Every row gives one point. Each table stands for the endless flat space through its points: a line for two points, a plane for three, and so on. The two share one point or none. Which?
(in the rows, 128 means zero)

First:
[[110 150 145]
 [146 146 113]]
Second, 2 rows:
[[126 146 134]
 [124 144 139]]
They share: [128 148 129]

First:
[[136 137 134 116 165 136]
 [130 140 128 121 157 131]
 [124 144 114 131 139 135]]
Second, 2 rows:
[[132 149 122 117 145 131]
 [112 121 118 153 157 139]]
They share: [127 142 121 126 148 133]

First, 3 rows:
[[101 118 106  63 140 155 150  90  98]
 [ 97 120 119 100 137 133 123 129 107]
 [113 136 121  78 143 161 141  99 125]]
Second (2 x 9):
[[112 129 120  91 131 133 119 119 114]
 [ 85 123 126 109 155 157 140 131 120]]
They share: [103 127 122  97 139 141 126 123 116]

First (3 x 14):
[[124 124 103  98 125 140  73 173  82 131 121 148 150 119]
 [109 115 107 103 132 162  79 146 100 139 118 148 160 108]
 [151 148 100  89 128 119  76 200  64 125 121 148 141 128]]
Second:
[[133 155  94  99 148 150  99 157  76 130 118 135 184  83]
 [141 157  99  99 149 152  97 159  83 134 118 143 175  91]]
They share: no point

First:
[[145 185 131 148 180 136 126 134 115 133 121 139  90 117 131 108 101 157
  179 125]
 [128 166 112 162 163 138 120 124 107 122 138 153  99 115 134 105 118 151
  166 135]
 [116 164 114 150 183 148 118 156  93 114 148 149 123  87 160  81 104 159
  194 113]
 [148 195 136 175 197 122 106 124  98 149 143 129  87 104 139  93 117 174
  183 109]]
Second, 3 rows:
[[102 151  82 124 167 132 156 101 101 121 138 181 123 105 159  90 105 146
  146 119]
 [139 161 130 171 123 155 104 152 131  91 118 143  96 131 109 139 114 130
  167 174]
 [113 149  90 149 163 149 136 122 103 119 142 171 102 119 137  97 120 146
  165 136]]
They share: [120 154 103 151 149 147 129 128 113 109 132 163 105 120 132 111 114 140
 161 146]

First:
[[117 108 121 121 124 134 133 130 114 139  85 172  97 154 178 136 127 123
   96 123 107 119 132 116]
 [107 107 123 123 125 129 132 136 104 135  81 175 107 168 176 139 119 118
   99 126  98 116 117 111]
 [129 118 110 125 113 139 138 118 125 139 100 159  74 135 173 127 139 136
   96 120 117 124 154 132]
 [149  71 150  97 144 144 119 124 135 165  50 208 102 127 219 138 149 119
   79 117 128 107 157  93]]
Second:
[[ 94 117  93 140 163 115 131 151 127 138  95 124 110 134 133 137  87 110
  119  99  87 134 113 135]
 [124 102  93 135 120 129 180 134 102  98 126 156 142 141 167 163  80 120
   89  64 100 131 109 120]
 [105 127  85 155 162 100 114 149 135 128  84 110 120 113 125 130  80 102
  135  89  81 153  99 153]
 [132 106  90 141 115 124 176 131 104  90 124 153 149 132 167 162  77 117
   93  57  99 140 103 127]]
They share: no point

First (3 x 24):
[[128 140 124 112 122  79 150 175 105 140 165 122 122  94  82  94 109 106
  126 106 144 137 103 136]
 [116 139 130 119 110 129 186 151  75 110 147  99  84 112 125 100  80  88
   98 113 136 196 100 110]
 [128 176 116 116 122 103 166 143  97 148 157  86 114 118 102  86  97 114
  110 126 160 173 131 112]]
Second, 3 rows:
[[141 145 107 131 119 105 166 165  93 149 160  95 120 114  87  89 116  88
  128 110 159 175 123 104]
 [107 133 150 115 107  69 161 162  92 114 164 123 107  94 123 102  98 116
  108 108 156 160 105 161]
 [103 184 136  75 131 114 162 141 103 121 147 112  88  98 105  94  53 132
   85 130 108 136  87 128]]
They share: [125 151 123 115 119  99 164 159  95 135 158 105 110 106  99  93  98 104
 114 114 147 163 111 122]

First (3 x 24):
[[130 133  93  92  91 134 111 150 154 152 113 149 107 150 127 151 157 109
  107 135  99 118 153 142]
 [114 137 105  96  95 142 107 160 150 138 125 165 103 146 125 151 157  93
  115 131 113 106 145 142]
 [132 139  91  78  91 138 117 127 164 153 121 139 109 164 140 165 155 127
   93 139  94 116 175 148]]
Second (3 x 24):
[[150 134  77 117  77 153 130 164 153 137  78 129  97 151 128 130 160  75
  104 151 110 116 121 157]
 [128 120  85 115  75 147 116 152 147 139 110 155  97 153 132 150 152  85
  100 149  96 116 135 141]
 [ 92 110 109  97  89 125  86 146 139 151 160 197 105 145 126 174 146 111
  110 129  84 116 161 115]]
They share: [125 131  97 100  92 134 107 164 148 148 112 158 105 142 120 144 158  96
 116 132 105 116 140 139]

First (4 x 24):
[[105 158 148 153 153 149 172 137  95  84  76  71 171 162 169 111 143 177
  124 143 113  86 118 121]
 [128 109 150 113 113 148 158 146 116  76 104 108 171 160 142 122 182 140
  154 131 146  86 110 142]
 [147 182 123 147 163 142 142 154  99 108 102 130 146 121 138 126 122 165
  131 161 101 142 102 112]
 [149 136 134 118 133 151 145 154 108 100 120 147 146 136 118 134 155 131
  144 147 127 126 109 139]]
Second:
[[148 150 136 129 154 150 150 142 107  83 103 113 170 145 154 127 145 159
  138 142 108 119 110 108]
 [166 136 162 145 188 142 164 114 103  77 113  89 166 167 158 141 123 139
  152 156 118 127 134 114]
 [154 180 172 169 164 140 144 142 123 107 119  87 170 117 120 121 125 151
  152 158 140 103 110 136]
 [168 128 167 151 196 133 170 106  99  76 112  82 158 176 161 145 116 133
  160 165 125 133 140 119]]
They share: [139 156 133 136 143 140 147 151 108  92  98 114 161 135 147 121 146 163
 143 149 119 118 101 118]

First, 4 rows:
[[116 180 143  99  98  92  88 119 140 151  91 158 110 108 103 152 159 123
   87 142 139 111 131 127]
 [140 176 151  84 105 113 101  95 157 169  93 166  94 105 131 131 168 124
   71 125 162 114 108 113]
 [140 135 132  82 111 125 109  94 139 156 117 164 109  98 112 149 149  97
  102 133 156 108 104 103]
 [138 151 114  78 117 119  95  92 149 152 101 170 119  84  96 143 163 109
  110 127 164 114 100 121]]
Second (4 x 24):
[[ 91 132 161  53  97 124  97 128 129 180 107 182 143 117 114 130 174 102
  113  99 150 107 130 133]
 [136 182 132  81  71 111  74  88 130 115  83 164 104 100 123 179 138 111
  102 146 165 108 111  75]
 [ 90 136 161  45  89 130  88 122 128 174 103 185 144 120 118 132 174 100
  118  96 154 105 130 124]
 [ 97 155 162  42  68 117  86 121 121 154  80 191 143 103 135 152 165 114
  111  98 177 114 117 108]]
They share: [125 154 138  93 103 107  99 110 135 151 107 159 111 105 105 155 150 107
  97 141 143 108 121 114]

First (4 x 24):
[[169 116  86 118 141 111 108 139 120 129 158 139 104 102 115 134  80 142
   97  84 124 104 160  90]
 [106 101 117  76  89 127  74 156 141  83 177  95 151  91  84 151 125  85
  120  74 149  77 133 169]
 [140 111 124 104 104 138 101 158 143 114 111 118 122 108 136 158  96  88
   87 100 160  57 141 148]
 [120  95  76 100  96 106  93 170 139 110 183 126 134  84  96 166 116  96
  103  92 160 113 161 148]]
Second:
[[132  80 122  65 105 129 119 157 140  99 138 105 127 103  90 171 116 116
   56  78 163  92 137 131]
 [146  73  79 111 113 167  79 146 156 103 171  85 143  80  68 131 112  52
  114  81 140 132 116  97]
 [138  95  62 121 112 141  53 163 147 109 185 103 151  81  94 119 119  49
  122  98 151 143 159 108]
 [112 109  79  75  83 139  99 150 134 129 143 133 155 104 138 187  50 102
  100  83 102  66 150 137]
 [122 111  93  81 100  71  84 194 147 103 176 139 144 111 124 142 130 106
   67  98 185 122 223 134]
 [106 123  85  65  72  91  54 176 149 103 186 117 174  97 122 140  90 100
   77  90 145 122 213 106]]
They share: no point

First (6 x 24):
[[163 136 179 154 119 160  95 113 176 131 132 233 158  75  97 127  96 162
   74  77 151  97  92 160]
 [115 165 132  87 127 122 106 119 154 178 152 167 124 123 174 125 122 184
  116 124 167 127  80 143]
 [188 119 135 156 130 185  94 129 147 153 165 192 164  87 118 113 146 158
  120  89 180  98  98 152]
 [148 144 202 124 173 162 130 180 178 126 111 162 175 126 114 152 111 160
  102 114 122 129 131 128]
 [162 131 181 127 108 133 103 108 169 175 148 193 181 113 101 168 101 149
  109 131 183 106 142 120]
 [113 170 137  83 173 146 126 170 152 157 139 134 125 135 188 114 141 191
  125 123 140 145  82 144]]
Second, 2 rows:
[[154 113 136 114 121 145 100 130 143 145 143 163 168 131 124 142 118 146
  125 105 149 102  89 126]
 [163 131 136 126 139 163 109 127 170 163 128 166 153 158 118 148 145 131
  146 102 161 126 107 120]]
They share: no point

First, 3 rows:
[[121  94  83 137 120 159  88  88 118  80 149 134 125 146 161 162 120 141
  116 127 147 132  87 127]
 [125  88  92 131 120 162  95  96 123  88 148 131 133 137 157 165 112 134
  125 131 143 137  95 119]
 [162 115 159 113 110 151 111 150 138 157 180  77 172 130 150 159 103 103
  152 188 126 147 154 115]]
Second:
[[127 127  90 101 107 151 103  95 107 114 179 110 138 112 146 135 113 138
  161 144 116 122  99 110]
 [151  73 144 149 125 163  97 137 149 114 143 110 156 160 164 189 107 108
  107 162 158 158 135 128]]
They share: [139 100 117 125 116 157 100 116 128 114 161 110 147 136 155 162 110 123
 134 153 137 140 117 119]

First (4 x 24):
[[151 108  75  88 113 156 157 131 135 114 153 154 141 161 127 186  50 127
  151 104  79 103  54 137]
 [146 100  81  84 113 157 159 123 135 106 158 152 135 157 119 184  58 127
  142 108  86 102  62 129]
 [162  91 111 108 141 160 153 110 148  97 154 157 146 130  91 162 116 155
   96 152 118 117 123  98]
 [166 111  85 106 123 158 153 130 138 115 146 159 154 150 125 180  70 137
  138 126  88 109  73 134]]
Second (6 x 24):
[[211  60 112  94 147 107 132 133 196 122 138 191 163 154  83 144  76 165
  112 102  96 136 122  93]
 [153 120 105  84 155 156 119 156 157 129 146 130 135 155  99 140 100 154
   87 111 120  95 119 105]
 [180  76  68 106 120 145 165 135 146  95 126 205 153 147  64 153 107 134
  125 106  86 141 149  72]
 [159  81  87 123 135 141 145 131 148 119 171 159 146 130  91 198  64 162
  120 147  79 125  90 113]
 [149 114  64 113 132 159 146 139 112  96 135 166 141 134  71 168 105 139
  122 116  90 107 130  99]
 [149  91 109  71 140 168 136 178 198 153 161 130 136 180 115 133  96 140
   55 117 126 119 123  72]]
They share: no point
